Each point is reached from the start by the listed moves, each made 0, 1 or 2 times, or once backwards (-1), plus a little noise. Say if it took an odd or an even number of moves. Then give how often each move was made.
In the rows, zero is written as 128.

Moves:
(1): [168 129 116 129 125 133]
(2): [127 172 119 133 130 117]
(3): [149 131 182 136 135 125]
Start: [120 126 146 133 123 145]
Points:
[160 126 131 131 118 150] => odd (1, 0, 0)
[119 219 249 155 142 114] => odd (-1, 2, 2)
[201 128 120 138 116 157] => even (2, 0, 0)
[198 177 231 156 134 132] => even (1, 1, 2)

Moves:
(1): [185 133 111 134 134 120 139 144 117 118 136 146]
(2): [119 179 121 142 117 131 135 133 133 133 122 122]
(3): [138 129 166 128 128 126 123 132 138 133 122 138]
(4): [125 127 129 160 128 130 128 116 119 136 130 132]
(5): [124 130 131 135 181 138 118 131 127 123 116 123]
(6): [136 124 131 130 117 176 106 131 130 128 127 138]
(7): [129 125 134 125 132 145 177 129 135 133 124 131]
(8): [113 111 129 143 121 125 129 176 126 124 117 130]
(9): [142 119 115 139 131 124 128 128 182 123 134 123]
(10): [133 124 125 128 129 136 123 130 131 168 123 120]
(11): [122 137 134 122 139 132 125 147 130 133 178 129]
Start: [135 118 139 124 132 126 149 144 134 130 137 120]
Points:
[107  61 214 141  79 189  36 230 222 117  50 131] => odd (-1, 0, 2, -1, 0, 2, -1, 2, 1, 0, -1)
[149  73 243  64 142 241 123 124 231 144 178 144] => odd (-1, -1, 2, -1, 0, 2, 1, -1, 1, 0, 1)
[ 52 246 214 183 243 169 244  89 110 223 131  90] => odd (-1, 2, 1, 2, 2, -1, 2, -1, -1, 1, 1)
[118  31 175 145  86 211 216 248  89 232 159 146] => even (0, -1, 0, 1, -1, 1, 2, 2, -1, 2, 1)

Moves:
(1): [156 119 128 122 119 119 129 132 128 133 124 116 122 127 129 127 127 127
 124 124 127 131 134 128]
(2): [131 146 124 129 133 125 123 125 130 131 132 125 132 127 124 123 126 123
 126 128 131 133 121 125]
(3): [120 127 154 126 130 131 135 142 121 118 125 119 133 125 131 129 123 117
 127 126 131 124 124 134]
(4): [131 122 128 150 134 136 128 129 142 134 120 133 131 131 127 137 120 124
 120 117 131 128 118 133]
(5): [133 124 128 115 150 127 124 131 116 134 123 126 124 140 127 144 125 128
 134 129 130 131 129 124]
(6): [138 139 128 130 124 151 124 133 126 130 133 122 123 145 136 124 130 139
 132 129 129 126 125 125]
(7): [131 127 127 134 126 129 152 128 127 131 132 129 130 131 131 124 120 127
 128 131 126 132 124 123]
(8): [123 134 119 132 125 118 125 149 126 137 125 127 130 123 140 126 125 125
 125 132 124 121 123 127]
(9): [123 130 129 117 133 131 131 136 154 134 128 128 135 130 127 123 126 124
 134 134 134 127 120 128]
(10): [121 128 130 124 125 131 125 125 126 148 133 125 131 130 125 138 135 132
 126 129 132 127 127 136]
(11): [127 120 124 129 133 129 128 126 136 120 148 127 128 128 139 137 138 123
 124 130 119 134 123 128]
(12): [136 126 136 120 126 134 127 131 128 128 133 154 134 130 124 130 134 127
 113 128 133 130 123 127]
(13): [129 131 124 128 133 136 129 119 130 121 125 123 163 128 133 137 129 138
 132 127 135 125 121 128]
(14): [122 131 133 133 125 120 119 130 125 127 129 126 132 150 122 128 132 131
 121 130 126 130 129 131]
(15): [125 127 128 125 128 123 128 117 134 138 122 129 119 135 154 122 128 127
 123 130 139 133 131 124]
(16): [123 140 121 124 117 126 132 124 130 124 122 128 130 127 126 147 131 114
 129 132 122 122 123 131]
(17): [129 130 130 132 133 121 139 128 132 121 127 128 127 122 128 130 149 133
 128 124 125 124 131 128]
(18): [128 131 142 133 124 127 130 128 129 122 131 127 126 129 128 135 120 146
 130 127 133 124 125 126]
(19): [131 132 137 132 121 124 125 129 125 128 134 134 128 134 132 127 127 127
 154 127 134 132 137 126]
(20): [130 127 135 134 130 125 127 130 123 128 125 127 123 128 131 130 131 127
 129 149 130 132 132 131]
(21): [123 123 119 129 119 134 125 134 131 133 132 122 123 128 124 127 127 124
 126 126 154 122 129 113]
(22): [119 124 130 130 129 132 126 133 129 125 118 129 130 122 128 132 127 130
 126 125 126 148 129 120]
(23): [126 135 130 129 131 127 127 130 133 125 130 130 132 126 128 129 127 128
 122 127 128 127 144 132]
(24): [126 128 122 125 129 130 126 135 128 122 129 127 123 131 131 131 129 131
 132 127 142 136 122 145]
Start: [131 129 129 126 114 121 125 130 125 130 130 133 136 135 120 123 115 136
 135 141 130 127 128 110]
Points:
[128 123 200 163 141  69 163 163 177  76 137 161 120 166 126 188 122 128
 169 101 120 110 125 160] => odd (0, -1, 1, 2, 1, -1, 0, 0, 1, -1, 1, 0, -1, 1, 0, 1, 2, 2, 2, -1, -1, -1, 1, 1)
[211 150  76 159 122 125 147 153 139 160 149 151 189 138 171 108 151 161
 179 123 166 120  95 110] => odd (1, 1, -1, 1, 0, 1, 1, 2, 0, 0, 0, 1, 2, -1, 0, -1, 2, -1, 2, 0, 0, -1, -1, 1)
[100 123 218  75 100 145  81 158 107 126 117 168 111 192 145  78 130 143
  53 147 168 178 166 180] => odd (0, -1, 2, -1, -1, 1, -1, -1, 0, 1, -1, 2, -1, 2, 2, -1, -1, -1, -1, 0, -1, 1, 2, 2)
[156 120 106 117  92 151 113 182 140 249 128 159  90 196 144 105  68 153
 168 115 227 208  97  88] => odd (1, 1, -1, 1, 1, 1, 2, 1, 1, 2, -1, 1, -1, 0, 1, -1, -1, 0, 2, -1, 1, 2, -1, 2)
[ 80 187 164 116 173 137 195 226 159 111 152 106 217 171 128 154 124 164
 125 139 132  84  76 182] => even (-1, 0, 2, 0, 1, 1, 2, 2, 2, 1, 0, 0, 1, 1, -1, 0, 2, 1, -1, -1, -1, -1, 2, 2)
[130 136 139 106 105 174  77 131  94 199  96 137 139 231 167 163 112 133
 140 193 214 143 165  59] => odd (0, -1, 0, 0, 2, 2, 0, 0, 0, 1, -1, 1, 1, 1, 2, 1, -1, -1, 1, 2, 2, 1, 1, -1)
[173  96 109 172  79 177 134 188 112 227 106 172  67 160 214 120  90 108
  76 168 187 194  87  87] => even (1, 0, 0, 2, 0, 2, 2, 2, -1, 1, 0, 2, -1, -1, 2, 0, -1, -1, 0, 2, 1, 2, -1, 1)
[146 148 168  86 125  93 140 116 138 152  98  99 131 136 115 152  70 106
 207 113 183 119 165  67] => even (1, 1, 1, 0, 2, -1, 0, -1, 1, 0, -1, -1, 0, -1, 1, 1, 0, 1, 2, -1, 1, 0, 1, -1)
[164 163 156 166  82 136  95  70 152 115 187  87 190 205 151 190 195 209
 151 184  91 107 177 154] => even (1, -1, -1, 0, -1, 2, -1, -1, 0, 2, 2, -1, 2, 2, 0, 1, 1, 1, 1, 2, -1, -1, 2, -1)
[150  75 167 164  88 115 169 201 174 161 163 101 119 144 194 140 114 139
 152 140 211 192 122  80] => odd (2, 0, 1, 1, 0, 0, 2, 1, 1, 1, 2, 0, 0, 0, 1, -1, 1, 1, 2, 1, 2, 2, 0, 1)
